Rows are points. The last column is the point's height on a tilted bowl or saddle (a function of degree 2), plus a little noise. Count its main directions that bend up, bend down and stay straight.
In the rows, 128 means zero.

Points, 10 rows:
[[103 131 115]
 [153 164 129]
 [135 188 203]
 [135  88 146]
 [ 78 156 129]
 [ 84 104  91]
 [121  98 130]
 [112 162 156]
 [108 167 168]
 [111  84 141]]
Directions: 1 up, 1 down, 0 straight

Points (10 x 3):
[[118 153  99]
 [102 182  76]
 [141 139 106]
 [145  81 100]
 [134 138 107]
 [110 155  98]
 [160  63  89]
 [ 64 124 141]
 [126 123 109]
 [114 175  85]]
Directions: 1 up, 1 down, 0 straight

Points (15 x 4):
[[102  94  99 125]
 [120 117 137 152]
 [121 118 113 148]
 [ 79 105 123 125]
 [ 47 169 128 184]
 [121  85  82 118]
 [214  75  97 150]
 [ 93 142 103 158]
 [146 120 140 159]
 [156  94 101 142]
 [166 142 101 145]
 [119 130 105 150]
 [133 148 108 162]
 [ 79 183 135 205]
 [110 126 105 148]]
Directions: 1 up, 2 down, 0 straight

Points (17 x 4):
[[141 125 104 121]
 [203 167  94  39]
 [150 141 165 126]
 [ 87 147 129 119]
 [159 133 132 114]
 [145  97 114 138]
 [ 98 127 117 113]
 [165 172 142  98]
 [125  77 124 132]
 [148 128 105 118]
 [142 170 100 109]
 [ 87 155 156 118]
 [109 105 197 106]
 [144 110 152 129]
 [160  74 163 180]
 [185 102 108 146]
 [160  64 147 187]]
Directions: 2 up, 1 down, 0 straight

Points:
[[137  90 134 112 138]
 [125 170 144 161 184]
 [ 90 154 149 159 154]
 [136  80  59 178  37]
 [174  62 175 149 131]
 [151 130 170 130 143]
 [ 74 141 150  92 105]
 [176 151  63 148  87]
 [ 85 161 114 160 152]
 [145 127 114 131 137]
 [125  97 197  77  95]
 [101 109 145 156 134]
 [177 100 106 127 101]
 [125 151 154 155 167]
 [161 114 141 188 132]
 [150 112 141 115 134]
 [142 142 184 171 170]
 [117 103 179 187 143]
 [ 81 119 146 129 123]
 [138 119 168 119 138]
 [ 86 121 134 124 129]
 [118 158 122 142 162]]
Directions: 1 up, 2 down, 1 straight

Points (26 x 5):
[[134 100 111 163 138]
 [161 160 143 116 153]
 [101 100 129 114 133]
 [ 80 141 166 171 165]
 [ 92 204 114 163 178]
 [ 67 143 104 142 139]
 [121 129 161 109 135]
 [160 124 157 122 140]
 [152 127 110 102 136]
 [155 172 151 149 161]
 [111 117  92 160 133]
 [ 77 141 135 164 144]
 [169 144 116  69 179]
 [149  84 133 104 148]
 [142  90  70 217 225]
 [ 94  85 107 101 153]
 [ 90 103 110 104 140]
 [129 140 149 121 127]
 [107 143 141 136 124]
 [ 99 150 151 102 141]
 [166  53 104 130 194]
 [ 62 171 109 153 156]
 [ 98 149  65 132 143]
 [124  89 159  97 152]
 [128 118 128 169 132]
 [ 78 164  94 103 149]]
Directions: 4 up, 0 down, 0 straight

Points:
[[139 134  94 142  91]
 [178 191 127  94 188]
 [138 138 189 145  77]
 [179 165 194 177  97]
 [106 103 141 200 168]
 [100 140 138 131 104]
 [108 160 133 134 102]
 [ 92 137 104 104 102]
 [120 144 165 125  98]
 [131 153 136  79 141]
 [111 161  98 125  92]
 [117 124 108 109  97]
 [107 157 126 103 116]
 [154 119 133 136  96]
 [141 111  81 155  93]
 [102 115 122 139 107]
 [ 72 155 101 110  97]
 [ 95 114 141 157 121]
 [ 94 168  68 147  65]
 [130 127 127 192 139]
 [117 167 112  82 137]
 [ 79 174 100 184 104]
 [161 138 153  92 114]
 [212 153 185 165 105]
 [104 183 134 145 110]]
Directions: 2 up, 1 down, 1 straight

Points, 41 rows:
[[ 97 119 150 143 121 145 104]
 [107 166 104 124 107 144 114]
 [164  95  80 132 186 169 125]
 [139 136 137 185 106 148 113]
 [144 127 114 143 104 122 129]
 [160 160 154 167 120 140 109]
 [ 91 105 131  65 126 150 112]
 [119 109 133 126 106 122 127]
 [ 77 143 105 199 218 142  81]
 [180 150 130 111 143 182 107]
 [164  93 113 115  77 117 135]
 [121 126 161 112 162 160 100]
 [173 122 107 118 125  80 128]
 [103  99 152 119 129  61 110]
 [115 211 180 193 185 101   7]
 [119 135 162 105 140 104 124]
 [117 111  90 118 150 171 129]
 [107 150 119  90 120 142 124]
 [126  82  62 122 177 126 123]
 [106 107  77 139 187  89 103]
 [ 72 140 151 111 113  95  95]
 [111 193 126 160 111 132  85]
 [108 107  68 111 173 166 135]
 [160 105 139  94 132 158 130]
 [150 115 145 157 156 149 117]
 [145  77 145 165 114 138 132]
 [106 123 162 141 178 100  90]
 [129  98 171 110 183  94 106]
 [139 106 121  95 174 105 122]
 [126  75 133 135 147 106 122]
 [174 130 117 141 172 166 116]
 [ 96  97 151  96 104 172 100]
 [ 94 134 135 155 150 117 100]
 [179 175 108 124 126 138 117]
 [ 83 118 144  71  89 167  97]
 [149  95  72 184 124 111 123]
 [153  89 132 108 175 143 117]
 [181 149 106  94 166 167 115]
 [201 140 119 217 202 142  85]
 [142 137 103 136 118 115 128]
 [102 175 133 105 107 119 109]]
Directions: 1 up, 4 down, 1 straight

Points:
[[132  98 189  91 104 115  80]
 [144 147 109 108 129 205  74]
 [147 180  98  59 191 117  84]
 [120 122 129 162 132 139 105]
 [149 146 108 124  89 166  72]
 [188 128  71 143 187  64 132]
 [119 120 155 127 173 180 103]
 [128 114 193 124 122 172  86]
 [118 103 104 149 119 152  93]
 [147 103  88 109 116  97 119]
 [142 106 118 133 104  96 111]
 [118 140  91 108 135 162  98]
 [123 187 155 114 177 175  89]
 [119 129 139 174 151 164 103]
 [111 133 176 138 172 154 113]
 [131 133 114 118 115  84 118]
 [149 137 128  98 100 144 101]
 [116 152 142  72 135 144 111]
 [112 161 104 130 150  96 102]
 [ 93 131  72 148 165  93 109]
 [129  84 115  86 109  93 107]
 [ 99  85 127 121  90 108  95]
 [103 154 104 135 168 113 101]
 [131 169 181 177 120  80  88]
 [ 81 185 117 115 118 137 106]
 [154 114  80 163 140 165  68]
 [172 152 118 156  92 142  82]
 [199  92 119 101  99 137 120]
 [141 124 107 143 159  99 113]
 [105 149 130 126 147  98 112]
 [ 76  95 176 175  95 232  96]
 [118 151 106 146 118 184  82]
 [123 145 145 132 125 191  92]
 [119 179 163  92 135  91  98]
 [ 66  80 155  96  92 112  98]
 [ 84  89 129 127 166 202 118]
 [117 163  94 105 149 199  83]
 [ 84 146 170 133 126 174 124]
 [100 129 148 140 157 126 120]]
Directions: 1 up, 3 down, 2 straight

Points (69 x 9):
[[158 105 125 150  70 125 109 107 149]
 [105  85  89 147 143 134 162  85 174]
 [118 122  59 110 102 125 127 140 151]
 [128 139 149 109 104 193 130 108 141]
 [110 103 129 122 143 128 145 143 152]
 [118 176 136 125  47 177 172 125 142]
 [111 170  74 136 119 112 162 104 158]
 [ 86 127 143 172  62 164 117  88 163]
 [164 117 151 117 121  99 128 142 148]
 [ 85 175 108 161  95 144 173 134 148]
 [121 152 143 173 153 155 197  68 174]
 [198 148 155 128 129  98 148  90 146]
 [102 146  88 124  71 110 176  87 158]
 [152 163 145 165 162 182  70  85 174]
 [163 124 112 141 106 151 141 191 153]
 [164  89  35 200  89 154 197 136 181]
 [155  95 160 104 118 156 178 100 155]
 [179 171 155 157 124 177 111 142 157]
 [115 189 146 102  54 110 145 163 157]
 [145 169 134 107  89 159 129 138 135]
 [149 193 142 139  62  82 158 107 155]
 [135 139 119 160 158 127 182 105 160]
 [131  91 130 168 115  98 141 110 160]
 [ 79 116 161 138  71 153 134 197 169]
 [161 112  67 110  89  87 214 118 183]
 [ 88 126 161 129 151 105 111 156 156]
 [ 97 109 118 113 107 156 125 121 145]
 [116 147 102  99 149 159  98  64 148]
 [ 86 166 108 115 122 192  76 130 140]
 [146 154 149 178  91 104  85 173 164]
 [137 143 165 125 143 106 154 118 150]
 [177  70 130 129 163 184 132 125 163]
 [138 101 122 179 132 122  96 118 160]
 [143 123 171 116  87  79 155 150 166]
 [127 110 126 162 127 133 103 114 151]
 [171  35 164 107  41  91 164 105 188]
 [114 117 113  72 185 100 172  55 187]
 [ 99 176 141  72  96 102 153 105 157]
 [136  87 146 128 140 181 110  70 158]
 [127 116 139  99 123 105 127 144 151]
 [164 137 173 108 123 111 100 137 142]
 [100 133  83 124 145 165 148 128 145]
 [172 190 132 101 114 139 121 119 140]
 [164 127 134 108 149 130 140 212 165]
 [164 147 112 113 104 152 133 108 137]
 [112 143 114 105 182 119 101 126 145]
 [113  61  91 175 101 146 170 131 172]
 [ 89  79 119 146 116 144 111 137 161]
 [123 119 162  87  88  91 154 115 163]
 [131 115 166  77 101  81 122 135 164]
 [137 174  86  90  93  92  69 103 152]
 [126 166 161 192  87 132 140 121 152]
 [125 112 160  68 121 121 106 147 149]
 [147 140 123 139  93 188 129 155 144]
 [125  96 161 124  92 127  87 143 156]
 [104 117 150 151 170 113 108 171 152]
 [172 102 141 126 134 146 125 166 151]
 [176 138  58 159 138  91 170 105 182]
 [154 142 157 122  90 165 130 110 138]
 [159 132 102 161 114 112 101 170 159]
 [151 102 173 109 146 136 129 134 145]
 [124 146  91 171 164 175 121 101 164]
 [ 62 106 139 120 116  84 188 146 201]
 [128 125  98 111 124  98 111 118 152]
 [156 133 163 170  71 141 110 124 148]
 [107 193 170 181 141  81 136 153 171]
 [112 165  95  81 144 172 116 111 134]
 [140 139 135 120 126 148 147  83 143]
 [ 97 139 142 146 114 180  58 130 156]]
Directions: 5 up, 0 down, 3 straight

Points, 63 rows:
[[186 160  77  92 112  69 126 124 173]
 [129  89 131 109 205 188  93  68 187]
 [146 130 155  79 168 151 128 103 145]
 [142 133 108 119 170  67 172 187 167]
 [152 136  83 119 120  80 147 117 142]
 [170  84 111 156 166 157 104 145 152]
 [108 151 127 110 134 156 151 139 128]
 [163 115 136 179 121 115 163 144 141]
 [134 106 128 102 111 188 199 125 154]
 [155 105 119 179 198 125 187 153 163]
 [148  79 149  78 129 163 133 137 159]
 [ 76 149 141 166 152 128 142 141 147]
 [111 115 128 143 131  76 112 196 166]
 [112 142 148 134  88  80 150 134 143]
 [141  85 101 107 150  94  76 102 165]
 [149 164 165 192 136 104  89 176 168]
 [ 72  94  99 172 120 141 176 126 161]
 [128 147 112 169 129 114 174 101 133]
 [169 113 155 178  95  93  87 118 168]
 [115 138  99 137 171 140  84 128 142]
 [ 81 135 155 150 108 101 116 120 148]
 [ 94 136 199 154 130 147 105  99 168]
 [141  86  75 122 150  90 159  85 160]
 [132 161 163 118 136 118 113 183 145]
 [166 139 107 193 156 129 168  65 168]
 [149 155 133 136  74 125  85  90 152]
 [ 99 151 178  69 169 100 123  65 187]
 [130 101 147 124 101 120 116 140 139]
 [124 103 111 152 116 173 128 117 134]
 [149 112  69 138 211 188 145  79 179]
 [180 115 136  85 147 125 132 162 148]
 [132 115 119  75  84 126 116 201 182]
 [119  89 138 164 110 111  93 140 152]
 [132  71 131 101 126 137 146 121 148]
 [153  86  79 127  91 111 139 110 151]
 [130 201  94 176 136  91 171 113 153]
 [161 149 109 126 177 146 141 110 133]
 [139 106 130 103 118 124  86  79 150]
 [ 71 123 143 107 164  99 145 123 160]
 [180  71 125 132 117 107 190 153 170]
 [119 182 143 136 100 158  49 109 165]
 [114  97 149 163 129 112 166 130 143]
 [134  77  78 163 154 116  92 151 163]
 [153 139 112 173 144 167  97 126 137]
 [114 150 136 148 132  93 171  84 140]
 [137 143 121 151  87 118 107 154 135]
 [ 90 190  87 165 127 162 114  94 153]
 [175 119 172 141 129 145 167 186 158]
 [164  91 149 139 128 138 143 123 136]
 [134 140 158 155 108 169 174  97 139]
 [113  68 113 124  91 167 106 150 167]
 [123 103 137  77 192  86 161 132 172]
 [142 120 125 182 128 142 152 136 132]
 [116 143 155 101 147 109 118 135 137]
 [126 129 164 120  63 110 129 155 155]
 [116  62 182 151 139 143 159 131 172]
 [150 118 137 170 150 139 129 156 134]
 [178 141 147 147 112  99 125 157 142]
 [158  69  92  83 143 110 124 159 175]
 [119  93 142 209 176  34  84 127 214]
 [144 139 121 125 173 153 102 122 133]
 [182 148 110  75 125  66 143  88 174]
 [173 148 160  70 165 170 137 167 157]]
Directions: 8 up, 0 down, 0 straight
